Each row is a point. A path goes straight from each point to the next, and from the last back to the first. The post is the endless flat space through its rows: a point in 2 columns, a line in 3, a plane in 4, and so on, so that a path can go around it. Count how often the path circles the post. Going back the other way cancels.

Post (2 x 3)
-6 -2 6

-50 1 -18
Path (14 x 3)
-70 -2 -57

26 11 7

-44 7 -45

-15 28 2

-29 23 26

-38 -17 20

-39 -31 -16

-39 -8 -55

-20 19 -25

-19 20 -26

-27 31 -8

-41 7 10

-3 -8 24

-49 -38 -23
Times around: 2

Post (7 x 8)
14 -12 -6 10 -7 27 -2 -13

-31 -31 -6 -8 27 -17 20 6

48 -38 4 53 18 -7 -20 -17

17 65 -27 -37 -27 0 7 -5

17 9 -36 52 17 21 18 9

-35 13 -20 5 -6 -27 -23 -38

-22 37 0 -24 19 23 25 21
Path (27 x 8)
22 0 -3 -29 -28 33 29 25

25 -5 2 -18 -25 -26 -85 -31

-60 3 -48 -3 27 -95 -32 -49

-17 66 2 11 40 -21 20 -31

9 18 13 1 -4 3 24 -17

13 -10 30 -3 -23 11 -25 -4

-27 33 -23 54 -43 34 -8 -54

30 76 -40 28 -2 24 17 -4

-18 51 0 14 13 -1 -2 -17

-14 12 -11 31 -8 -16 10 -7

-5 -17 5 24 34 -28 -16 17

38 29 -19 43 25 11 -41 3

1 51 -54 -2 12 -12 9 -34

-4 42 -17 67 -3 -21 3 -59

27 0 23 -2 6 12 16 20

-5 15 13 -22 -9 -7 -53 -23

-39 22 -17 -3 18 -14 -21 -16

-83 35 -33 40 42 57 5 -29

-14 31 2 -28 23 6 -24 -38

-2 38 4 15 -5 -8 -19 -36

16 11 -29 18 -45 -9 -17 -40

13 -33 -6 10 -2 35 -14 25

-41 -20 -26 19 43 -11 -23 -12

-5 49 -30 80 78 28 48 12

-24 50 -23 6 -8 35 31 -1

-3 5 17 -23 17 -13 17 25

-4 -36 -45 3 -19 5 6 25
Times around: 4

Post (10 x 11)
-13 16 -11 35 -17 -12 3 -48 2 10 -31

29 0 41 -7 -3 -6 14 8 16 -15 19

-29 -19 5 17 12 -29 14 -11 13 -13 32

8 -25 10 7 20 12 -10 -5 1 -28 13

12 -1 31 10 -9 0 -17 14 19 18 30

-6 14 28 -39 8 6 3 9 8 -9 -30

8 -20 -70 -6 -2 -6 -30 36 -5 2 -20

8 30 -14 8 16 -1 3 -51 -25 1 -16

17 -3 21 -7 54 8 18 -16 -3 -1 -19

17 -38 -1 -32 41 5 3 -2 24 -11 20
Path (27 x 11)
53 -9 37 -5 -4 5 17 4 8 -6 4

-8 -17 13 8 27 54 -11 -3 17 15 5

66 25 8 -35 37 47 7 -38 18 -10 -3

-18 -47 3 -19 -3 44 -27 -18 40 -8 19

-24 -7 24 -17 74 25 -2 -21 -49 -41 -21

16 27 53 -16 -56 0 -36 -16 12 -3 19

32 35 8 -15 7 0 -1 -27 18 4 -14

14 1 -27 13 -10 26 -22 0 29 -8 -11

-27 22 33 -3 -19 13 18 11 9 16 0

23 -21 27 1 -26 -4 -21 -9 -3 -7 3

29 -17 28 -28 64 10 -14 -26 12 17 45

1 9 -18 22 -11 -9 -2 -39 -18 -73 4

-1 -26 -2 37 -42 15 -10 -26 47 -19 61

4 59 19 -35 12 -11 36 -25 -4 -21 27

17 23 7 4 2 1 -28 -11 -1 17 17

49 -4 61 9 30 -8 30 9 13 12 -25

21 -31 67 23 -5 -2 30 9 -22 -58 2

7 6 -20 3 3 28 -21 5 9 51 42

-3 17 -9 -16 14 18 -10 2 9 -1 -6

16 70 -44 -29 -12 -3 24 -6 -31 -25 10

-37 24 25 -21 -7 -2 -3 3 -7 6 29

20 -7 26 -18 -16 21 -17 14 -6 -36 -44

-2 -25 -7 18 -8 -45 9 5 37 17 14

25 49 95 0 8 34 -11 -63 12 -10 63

27 12 -29 -24 47 31 18 33 -2 15 -42

24 -24 31 12 5 -10 48 -30 32 -13 -30

-16 -28 -11 16 -11 -21 -34 10 -6 22 16
Times around: 2

Post (13 x 14)
6 16 -10 -9 12 -22 22 12 22 37 -29 26 8 6

-13 4 -23 -5 1 -12 20 3 -21 34 4 38 18 26

-23 -3 0 12 4 11 24 -10 20 13 12 8 8 -11

-31 24 33 26 26 20 -51 -19 -19 -23 12 -31 9 11

-1 -29 -13 -7 -26 16 34 -7 6 13 -26 22 47 4

-15 8 19 2 3 47 -40 -14 7 -17 8 8 7 20

-6 -3 -28 -17 -13 -16 -8 -18 -18 9 -25 10 3 -5

0 13 27 -1 0 25 -12 -22 20 -42 28 1 23 2

13 -19 24 7 -45 -11 39 20 17 11 0 -49 -13 -19

5 1 -14 -17 20 3 8 22 1 6 2 12 4 -15

5 5 -16 -9 9 -9 15 4 35 21 -14 -19 -16 15

-7 3 12 36 19 -33 -5 11 1 -4 2 -14 -19 3

-15 -24 3 -3 16 -36 -12 4 -11 35 -4 3 14 -1
Path (25 x 14)
13 -18 1 8 31 5 13 51 22 -1 -1 -14 -34 -89

-26 12 21 52 13 -15 -10 19 -11 12 -5 21 45 18

-24 7 -18 -14 21 18 3 25 0 27 -12 -18 -10 -11

6 -21 2 15 -6 -7 77 19 9 -16 -10 24 -6 -43

9 -17 -56 15 -19 -21 28 -18 -16 45 -40 14 -29 19

-12 17 -6 5 6 -1 -13 -4 9 12 23 22 19 -3

-3 1 -13 0 1 1 -35 8 3 -22 15 3 12 1

-21 -17 29 6 10 -25 4 -17 41 -5 9 -45 12 21

-27 -5 27 30 -13 -22 36 -58 7 -15 24 -1 23 16

-22 -13 14 5 7 24 -15 -8 6 43 -14 -38 8 5

4 2 -9 3 7 -3 26 17 -11 18 -2 -45 -3 7

-4 5 -8 25 -31 1 95 21 7 17 -7 -10 -39 -25

5 4 5 17 -40 -17 44 -5 -5 -16 1 44 3 44

-9 -6 -15 -9 -23 15 -1 -62 -19 18 -51 35 24 45

7 -4 -53 -39 -6 49 -14 -23 22 7 -14 43 2 23

-4 -6 23 11 -16 -1 -32 27 8 18 -4 2 -9 -3

-19 -4 27 -8 32 -38 -16 13 3 -13 28 -23 -4 -33

-1 31 -16 -17 -15 14 59 -7 8 12 8 -31 -7 4

-5 -21 19 51 3 0 21 6 26 19 4 -31 -25 -2

23 -33 -6 -3 6 27 48 32 35 7 -32 -14 22 -4

9 13 11 5 12 -10 -6 11 -44 17 -14 34 49 28

5 -11 -8 -15 -39 22 -9 -45 32 -10 -9 -13 12 -15

-23 53 -2 20 10 -21 -3 25 -7 14 8 -7 -2 15

-5 -39 44 3 22 -35 -18 31 37 72 -21 16 1 49

9 -4 -25 -34 -62 37 76 -32 0 16 -22 60 53 11
Times around: 4

Post (17 x 18)
-3 -19 50 -10 -16 -2 -26 5 30 6 -30 47 12 40 7 -10 -26 -1

0 16 34 19 -28 31 -5 -16 40 3 -1 -35 -37 -9 25 -9 5 10

6 33 -21 -45 83 -59 -18 -72 -16 -50 18 -31 -12 -14 -8 -16 71 41

8 -23 10 6 -19 6 -6 -8 -2 5 -12 6 -13 -9 -17 28 -25 25

38 12 2 8 -17 -5 24 55 23 -2 -10 8 10 -4 -4 -8 16 -17

16 -47 -28 56 15 22 -34 -11 6 35 -7 11 -13 13 -23 26 -47 -2

10 27 11 25 10 53 -16 9 -19 13 23 2 -28 -44 29 -54 14 12

7 -15 21 24 -2 25 1 -34 10 -24 -57 -30 32 -4 -51 -38 19 23

-11 -21 26 -5 10 -34 -16 39 -29 -35 43 -78 -20 -4 -18 -7 23 38

-14 -28 -4 -11 -11 -21 9 -8 -6 -24 -12 4 -8 8 -31 -10 -20 0

-12 10 37 -16 5 33 31 -23 1 0 -1 7 19 2 -15 30 3 -31

1 27 44 26 6 12 -7 2 -10 8 16 54 -1 -21 -13 -1 -46 -23

-21 -24 -27 38 -3 5 21 8 25 -23 -6 30 7 -20 5 -6 8 6

-18 29 -27 0 39 0 21 11 -35 -47 -5 -45 7 -18 -40 17 -2 18

-31 51 6 4 21 3 -39 8 -64 35 75 24 7 -46 -14 10 -21 -34

33 5 1 -13 16 11 -10 40 57 -11 -43 17 -5 -27 9 -19 -6 -7

76 6 -16 -12 22 -13 -38 -18 31 -39 19 17 36 -2 10 -14 -6 -1
Path (29 x 18)
5 35 8 -12 29 33 -13 -77 21 16 -33 19 8 -16 11 -1 62 -41

28 47 -47 1 4 -8 -18 8 29 -3 -31 17 12 -6 37 -38 -22 6

4 51 -18 20 41 -5 43 -3 7 -18 33 -23 37 -44 -21 27 20 -8

-15 -20 21 -12 17 -14 14 7 -31 6 25 35 -38 -15 -5 -2 34 41

-31 -22 1 10 -45 35 -12 15 -13 10 4 -11 -78 -38 -5 23 -14 25

-3 29 44 -10 12 -14 -42 -20 32 -24 -10 13 -18 -14 24 55 9 5

-5 51 72 -50 -7 -18 -22 -26 -42 -24 68 7 -26 -8 22 36 45 19

16 5 -76 -5 42 9 -17 -36 4 32 -17 9 -23 -18 -33 -25 20 -19

7 27 9 2 18 -4 3 -92 -17 -39 -24 3 -38 -30 -43 -4 -9 31

5 13 40 26 -6 0 -25 30 62 -5 -55 -6 -27 -21 19 24 -1 35

-10 -53 -47 -1 -43 -52 32 -66 -3 -37 16 -24 6 15 2 17 24 -2

-32 10 14 -27 26 -32 -11 -4 17 -4 -2 -22 -3 -10 -21 -18 4 -20

2 -13 -12 7 41 20 14 -54 60 -58 -3 -6 23 -18 2 -2 20 14

-44 6 11 3 -5 68 5 -1 9 27 -35 -12 -51 -42 -20 -18 5 -19

47 -15 26 -10 -21 9 -18 67 -33 23 -26 37 46 15 -38 -4 24 -51

-25 25 34 15 -29 12 -1 -36 5 -31 38 30 12 6 -9 -29 -15 -62

-15 -10 23 5 17 35 40 -42 15 3 -2 9 -12 -6 -2 17 3 -51

68 -9 -4 20 -29 30 -17 -27 -7 -53 2 -62 24 -18 -7 -34 -25 24

47 -19 10 -9 -5 -2 -34 46 -9 46 18 5 6 -3 -3 -9 43 -17

-5 -1 -11 -4 -10 24 6 -2 26 -44 -9 4 29 42 2 -27 25 -18

28 16 -76 -9 -6 17 -38 -15 -42 -2 25 -31 36 -7 -39 -65 10 29

-59 -11 -29 1 -2 -1 20 27 26 -29 -19 -33 -36 -24 -9 -15 32 -1

16 15 60 -16 16 19 -13 25 25 -45 -42 -61 -41 15 11 1 -15 -7

10 -57 -40 -25 62 -6 -8 -95 -61 -56 -51 17 23 8 -39 -49 -13 52

-1 35 -16 -6 69 -3 -34 -29 -31 -34 43 -8 7 -33 -5 -54 -6 -1

-52 0 -30 -30 33 1 -14 -17 -46 13 43 32 -12 -39 4 3 22 21

-54 -66 -20 25 -54 0 23 6 -50 5 -15 13 -15 9 -43 -17 7 30

55 -12 71 5 -31 46 -82 -43 4 3 -32 -21 -35 21 7 11 -64 32

14 44 4 12 -20 16 12 -6 -9 -73 42 -30 4 -32 4 16 -22 6
Times around: 3

Post (17 x 18)
-1 -24 0 -18 16 29 -38 -12 -32 -2 -1 3 22 28 26 27 -4 15

-14 -12 -13 -8 11 5 28 1 0 7 -2 8 6 -8 -21 -4 16 -1

-1 4 -16 18 4 -1 -4 2 -7 -10 3 15 8 6 2 -13 -28 13

-6 -19 17 -16 -5 17 10 11 21 13 -21 11 -11 -13 -12 -2 -30 8

-18 -14 8 -13 6 -4 3 -33 7 23 9 -3 -27 -15 0 -7 -14 -6

-2 -22 -25 -1 16 -4 32 5 23 10 24 9 24 13 9 -6 -26 -22

7 -11 -21 -24 10 -14 -5 -1 0 13 1 6 11 -9 -36 17 -17 -18

23 30 -34 5 7 -36 28 8 12 0 -3 -33 95 25 -75 -23 -1 -24

-17 -11 -11 10 14 15 32 26 -13 24 30 3 12 12 -23 -36 -24 -21

2 -16 -16 8 4 7 8 1 5 2 10 -5 38 -5 -26 -19 -3 -38

-22 43 28 -3 23 -10 -11 9 19 3 41 -23 -19 -59 54 -31 39 -8

-34 -16 25 -8 3 -8 -11 19 -20 -13 -11 -7 -23 14 26 7 3 -8

-18 1 -3 -7 -22 21 -4 0 -2 4 12 9 -21 -3 5 14 -14 -5

-5 8 15 -29 8 2 -2 -6 23 -9 -1 23 -8 9 2 -16 -16 -11

0 -11 11 -18 -6 5 29 -7 -25 -11 16 3 -5 -24 -14 -11 -17 -10

19 4 31 -2 -7 -2 1 -15 -12 2 5 31 -4 11 -1 28 -5 -2

33 -6 6 -8 1 -6 4 -13 26 -1 9 7 -18 12 -6 0 4 -10
Path (27 x 18)
3 -23 -16 2 17 4 16 -4 -33 -14 15 -17 55 14 -11 24 -11 -6

42 -1 -1 16 -5 14 30 -5 -5 3 17 -9 10 21 -23 -2 4 -42

14 -17 9 -19 -15 -1 22 -24 34 39 -5 7 -21 2 -15 32 -1 -12

-29 -38 38 4 18 53 11 32 -57 51 23 18 -16 -47 4 -26 -14 17

-10 -27 -41 -9 32 21 -16 40 -25 -1 21 -6 21 -5 -23 -22 5 -4

-36 -33 -5 0 -1 24 -12 23 -7 44 1 -1 39 -3 -7 4 -18 9

-31 -21 -21 -29 32 0 -1 33 -30 -18 15 34 9 -22 13 23 -4 2

-15 -6 -5 35 18 23 -26 -8 -52 -33 21 23 -14 25 10 -8 -15 -5

-12 4 3 -13 1 -37 1 20 -21 -33 31 16 -25 -5 -5 14 -29 -26

-20 -22 5 -40 33 -1 -9 15 8 -2 12 -7 -16 16 -2 -7 3 -20

-14 -20 -21 12 -19 11 3 -15 -3 3 20 1 -23 20 5 11 -31 -24

31 1 25 2 5 7 -4 -17 -36 1 5 13 7 39 13 24 2 -14

9 5 48 15 -20 -8 -8 18 -34 -6 28 1 27 -9 27 11 -22 -48

22 -12 -1 22 -34 55 -13 -27 -2 13 43 29 -14 28 28 0 0 11

-5 -7 -2 -14 2 -2 43 -27 38 20 10 -7 -13 -31 28 -48 -42 -22

13 8 -21 -1 47 8 50 -11 6 8 -17 -2 28 -17 -43 -22 45 20

-38 16 9 28 -23 40 21 23 -12 13 8 5 -6 -67 -14 -7 -8 -28

33 -14 16 -39 11 -12 31 -15 -45 -31 0 27 23 18 6 -24 -33 6

-18 -9 -2 -18 3 12 7 -14 19 10 5 6 -14 -29 -21 -57 -26 -5

22 4 3 -20 -21 34 -36 11 5 33 8 -3 20 -13 -51 11 9 -33

1 -16 -1 -6 8 11 -4 -24 -28 21 20 -12 -2 11 2 -30 -44 -18

13 31 -2 12 -1 -16 25 17 -27 -20 13 19 2 24 -2 5 -5 -8

10 22 -10 12 -13 -10 17 -13 15 11 -11 29 15 -13 -12 20 -14 -27

3 22 13 -1 9 14 -42 -22 0 -8 -16 3 24 20 1 -5 -18 -4

25 -4 -4 -5 6 1 8 -7 5 -33 -4 12 28 -30 48 -6 -20 -23

25 2 8 -34 20 0 -1 3 26 26 -12 22 30 23 -22 -12 -42 14

-1 -13 5 -9 -5 -1 10 -3 -3 6 25 -14 0 -51 -57 -37 -5 -6
Times around: 2

Post (17 x 18)
2 1 20 9 13 25 -6 -21 -2 7 -23 2 -10 2 27 -19 0 -30

-19 -32 -11 -7 36 8 -20 13 18 -24 -25 -15 15 -20 -11 7 48 0

9 30 -33 21 -2 -42 8 7 -18 1 56 -37 12 36 -13 -10 7 37

-35 13 33 15 17 -7 -14 -22 18 -37 -6 24 8 -15 26 8 13 -62

-17 20 -41 11 27 35 23 -21 16 -11 -1 -5 -2 1 -6 12 23 22

-2 42 -29 28 6 -44 -27 23 -7 22 16 11 -1 -3 -41 -5 -26 40

-33 2 29 -4 3 2 -4 -26 13 -13 -19 -8 -3 -11 33 -7 -29 -17

33 37 -29 -5 11 -18 18 16 -35 -9 47 -29 0 -38 -36 -15 -4 23

3 13 5 -19 -25 -32 -5 -29 16 7 15 21 -24 -24 -14 -4 -3 2

-12 -18 -10 4 -10 26 -16 -33 14 -15 -25 -1 2 -3 37 28 -10 -43

-2 2 -27 1 15 -4 15 -1 -19 -23 -34 19 0 -34 15 -11 25 21

-21 -13 8 49 11 35 -8 -47 7 4 -21 -7 34 -26 16 -6 11 -17

-13 -25 50 -9 14 5 -10 -4 -6 8 2 29 13 0 13 22 8 -23

-15 15 -13 -9 -19 -39 19 19 1 12 25 11 -9 -2 -34 -25 -27 3

-23 4 -25 23 22 24 5 -10 -20 -16 -57 -41 -32 -2 6 27 37 -11

-28 -14 2 24 -31 30 -15 3 9 11 -2 14 -12 -20 37 3 26 -8

37 34 -6 20 -1 -60 27 16 35 15 63 6 -18 -12 -35 -4 -27 22
Path (30 x 18)
3 2 -32 37 5 74 -19 -42 34 58 -24 46 -22 -27 12 24 -31 -2

34 -12 -7 -20 -9 -2 -9 2 3 15 18 -2 -29 -4 6 -8 0 23

-10 50 -19 -12 -4 -95 22 -32 -18 -50 70 -52 0 12 10 5 -71 -16

-23 11 -16 -21 29 -50 3 -10 -15 -10 -19 42 7 -24 -31 -20 45 9

-4 -6 13 6 12 -10 4 4 -18 7 29 -23 -9 3 13 -11 7 -1

19 -20 -40 -10 10 -38 11 -6 43 -30 4 1 8 7 -16 -20 -30 23

10 -45 26 35 47 30 -8 51 -42 30 11 64 18 -39 10 -3 54 38

27 -38 -2 -25 6 -48 -24 25 28 -7 13 -30 -42 -52 -2 27 46 20

-49 29 21 49 -22 1 -28 -3 76 1 70 -32 -17 40 47 36 1 -51

12 -22 -30 16 48 1 -10 -35 11 6 21 10 69 -35 -41 -11 44 60

31 -2 45 -30 19 62 29 6 -57 -13 30 29 -17 6 44 10 7 -69

38 -3 -53 -19 -36 12 49 -10 7 -35 -2 -74 -27 -12 -42 -5 -38 -25

18 24 53 32 58 6 7 -13 5 -3 -17 -22 3 -70 -42 3 7 -46

-22 6 -9 17 5 -26 -19 -15 7 61 -23 -1 7 25 -22 5 -17 47

24 1 7 12 33 30 27 -57 -9 13 41 48 46 -91 -9 -44 58 9

-19 -9 -16 -5 -14 39 -48 -10 -4 18 -62 60 -18 -31 22 -15 -36 -12

46 25 -11 -2 26 -46 18 -1 -5 -31 83 -7 31 0 -46 9 31 22

10 17 31 -8 12 -1 25 43 -21 -42 17 -7 -4 -14 8 17 -3 -58

-1 20 -7 -9 5 -8 16 -23 28 15 -24 2 -20 9 18 14 -3 1

-78 26 7 34 34 -19 -32 -21 -11 -10 -34 20 17 9 -3 4 26 -16

-35 3 12 1 39 -38 -12 -16 2 -42 -24 25 -4 8 14 16 -70 -48

-32 -47 36 -1 -20 4 -30 31 6 -3 14 19 13 5 31 -17 10 -7

6 55 -26 52 12 -7 23 -37 4 -27 -30 -1 -31 -9 -20 26 -9 -52

-30 -5 -56 43 -56 57 -11 -22 17 5 -3 -20 -37 -16 20 -20 -48 -33

25 1 -18 -35 3 -15 33 -6 -52 -8 -25 -10 -23 -65 -13 -33 -12 5

-35 1 -2 43 31 -1 18 -40 32 54 5 -15 1 55 3 55 -5 -7

4 32 55 25 33 -30 -5 48 -36 25 9 11 5 5 8 -3 -3 5

3 -2 21 1 24 17 1 -3 26 -36 34 45 41 -17 22 26 15 -45

18 49 -4 52 12 -31 1 10 -12 6 -13 -24 5 -6 3 -7 -9 8

-8 -14 30 -19 -3 12 8 27 -74 33 -24 -12 -16 -45 1 -13 4 -6
Times around: 2
